Each row is a point. To make a cloud, some directions were put in groups of two or more. Within a group, all points are equally far from the middle, so they leave a hole (a ring in 2 directions, a hollow ball in 3). The other directions are filled evenly. Then the cloud was stretched, turned, moved and blurred a little. Count the holes, and give their numbers of directions, smallest first.

Cloud:
[[-39  32  37]
 [  2 -45  36]
 [-21 -45 -20]
 [ 16 -37 -40]
 [ 59  33 -48]
 [ -2  25 -25]
 [-44  37 -32]
 [-48   6  31]
 [ 41  25 -40]
 [ 23 -35  38]
 [ 61 -16  40]
 [ 15  24 -65]
 [-45   6   1]
 [-18 -20  44]
 [  9  24 -24]
 [ 37   8  11]
 [ 44   2  -5]
 [-13 -25  30]
 [ 61  47  36]]
Holes: 0

Cloud:
[[ 24  10 -65  13]
 [ 56 -16 -34 -30]
 [-30 -32  42  15]
 [-20  34 -15  50]
 [ 46  13 -47 -23]
 [-31 -56 -22  33]
 [-62 -20  -8  29]
 [ 48 -10  29  13]
 [-36 -40  12  19]
 [-25  36  25  -6]
 [  9 -56 -47 -27]
 [-18 -61 -52   8]
 [-41  -7  10 -16]
 [ 42   0 -45  -1]
 [-27  21  18 -35]
 [ 39 -31 -67  -7]
 [-43 -11  14  -7]
 [ 27  44  -6 -36]
 [ 58  21  30  -9]
 [-59  -6 -26  12]
 [ 17  36  16  36]
 [-35 -34 -19 -22]
 [-22  10 -39 -71]
 [ 21 -42  13 -28]
 [ 17  15  -9  59]
 [ -8  17 -72  45]
 [ -5  46  24  -3]
 [ -4  33 -45 -44]
 [ 28 -29  10  35]
 [ 14  -7 -68  54]
 [ 14   5 -82  29]]
Holes: 1 (2)

Cloud, 52 rows:
[[  5  -4  46  18 -12 -40]
 [-15  -1  54  27 -27  34]
 [ 12  46  74   8   7  49]
 [-13 -34  26  -8 -15 -64]
 [-15 -29 -44 -16   4 -12]
 [ -2 -45  10   6 -44  30]
 [-51 -38 -55  20 -62  33]
 [-67  45  19 -24  40   6]
 [-51  40  29 -41 -49 -19]
 [ 16   8  27 -30 -35  -7]
 [-32  41  20  59 -27 -14]
 [ 14  -7   1  -7  17  21]
 [ 22  60 -36  -4 -32 -24]
 [-35  15 -52   4  26  23]
 [ 11  -5  12   4   4  50]
 [-23  -3 -76 -51 -66  -8]
 [-44 -31  13  44 -24 -35]
 [ 33  24  25  58 -47  27]
 [-31  -7  30 -52 -29  38]
 [-50 -35  26 -39 -56  28]
 [ 32  52 -44   2 -22  -7]
 [-69  53  22  -5  -7  15]
 [-67 -29  38 -14  44  33]
 [  5  34 -17  81  12 -15]
 [-19  17   8 -46   9 -55]
 [ 11  53  79 -28  28  43]
 [ 24 -18  34 -16 -11 -27]
 [-52  33 -30   1 -45  33]
 [ 13  52 -38  34  14 -35]
 [ -6 -48  47  21 -29  29]
 [ 15   2  35 -32 -15 -37]
 [-15  14   7  71 -26   9]
 [-40 -37 -17 -32 -69  52]
 [ 26 -32  25  15 -21  26]
 [ -9   7 -65   2  28 -17]
 [-21  18 -52 -14 -66   7]
 [  0   6  -5  57  28 -39]
 [-33  42  43  48 -30  28]
 [-31 -17  12 -44  32 -66]
 [-64  45  37  41 -21 -35]
 [-12  11  -7  30  23 -41]
 [ -8  23  29  -9 -65 -10]
 [-31 -49 -15   3 -48 -16]
 [-64  38   9  60   0 -37]
 [ -6  31  37  18  44 -44]
 [  4  10  12  42 -52  26]
 [ -2  29 -32  29  34   0]
 [-35   4  23 -27   0  30]
 [-42  46 -40 -18  14  37]
 [ 13 -53  36  16  32 -10]
 [ 29  45  64   1  36   5]
 [ -2 -46   6  -7 -39  -2]]
Holes: 0

Cloud:
[[-33   1  23  55 -49 -28  56  -6]
 [ 38 -32  62 -14  43   1  -9 -35]
 [-24  72   3  17  56  34  35 -33]
 [-32  59  28 -42 -52 -18  22 -29]
 [ 28  53  14 -29  37 -33  -8 -12]
 [ 23  55  30  -9  47 -25 -58 -17]
 [ 20  43 -21  34  38   1 -17  35]
 [ 35 -48 -20 -48  43  -6 -45   6]
 [  1  48   7  67  13  54   4 -37]
 [-78  43  67  19   5  15  19 -20]
 [-43  53  19   1  -1 -34  -9   0]
 [ 16 -52  63  -3 -12 -15   0  51]
 [  0  47 -20  11  39  34 -63 -40]
 [ 30  39  -1  11  59 -40  16  -2]
 [ -3  -8 -18  36 -22   3 -57  36]
 [-47  43   4  25 -15 -44  13  -1]
 [ -4  33  49 -41  -7  15 -70  -6]
 [ 55  10 -45  -1 -43 -15 -30 -19]
 [ 76  14  50   2  10 -21  -7  42]
 [-56  -3  64  22  53  24  26 -40]
 [-22 -39 -31 -17  -8 -54 -46 -22]
 [  2   5 -28  33 -20  14 -18  70]
 [-26  10  89 -24 -17  14 -70 -38]
 [-27 -29  99  12  -8  28 -12 -31]
 [-43  36 -11  57 -47  -9  27 -12]
 [ 32  24 -51  29 -12  -6 -40 -10]
 [-10 -33  66 -33  35  11 -18 -43]
 [ -2  45  -1   5  81  24  18   4]
 [ 16 -58  37  -1 -20 -21  37 -19]
 [ 29 -76  27   4 -34 -32  -5 -18]
 [ 60   2 -16   5 -26  30 -13 -14]
 [ 22  54 -18 -34   2 -46 -33 -28]
 [ 33 -20  -3 -52  49 -55  -2  -4]
 [ 30 -60   3 -32  -2  -5  -5 -20]
 [ 53  15  34  31 -45  12 -17 -43]
 [-19  42 -39  36 -31 -22   5  13]
 [-11 -19 -23 -62  41 -45  39  36]
 [  9  52 -21 -10  48   9 -44  -4]
 [ -3 -46 -31 -19  26  24 -38 -21]
 [  2 -51   0  51  41  53   5   1]
 [ 16  60  42  35  19 -28  -6 -27]
 [ 14   8  -8 -43  64 -36  45  20]
 [ 70   8  41  14   5  25   0  47]
 [ -3  66  37 -43 -10  49  12 -15]
 [ 45  37   9 -47  18 -25 -40   0]
 [  0 -26 -30   3  78 -24 -11  25]
 [ -5  46  25  12  71  25  45 -16]
 [  0 -18 -12  54  46  51  15 -20]
 [ 18 -29 -36  16 -54 -22 -34  51]
 [ 37  10 -26 -56  11  32  32  13]
 [-33 -27  -9  38  12  -5  12  54]
 [ -8   5 -56 -21  21  16   7 -47]
 [-34 -23  31  27  42 -34 -15   8]
 [ 29 -45  11  43  -1  40 -16 -79]
 [ 43   3   1 -27   8  71   8   1]
 [ 34   1  -9 -50  19  15   6 -23]
 [ -9   3  15   6  44 -49  59 -38]
 [ 24  33  48  32 -27  30  27   5]
 [  6 -26 -16  44  34  71  42   0]
 [ 36  35  58  40  26  21  12 -26]
 [ -8 -42  41  47  24 -60  -3  -7]
 [ 32  31  64  24   8 -13  -9  37]
 [ 26  12  33  36  39   5  53 -29]
 [ 38  22 -69  -6 -43  -3   3  29]
 [-14 -30  -8  37 -63  -2  43  26]
 [ 64   2 -15  56 -13  -4  11 -13]
 [ 48  41  45   2  38 -40 -14  27]
 [  5 -40  24  42  83  18  -2  29]
 [-44 -24  -2  34  30   1   9  36]
 [ 28  50   6  22  46 -30 -10  32]
 [ 56  24  25 -44  12  -7 -50  15]]
Holes: 2 (2, 3)
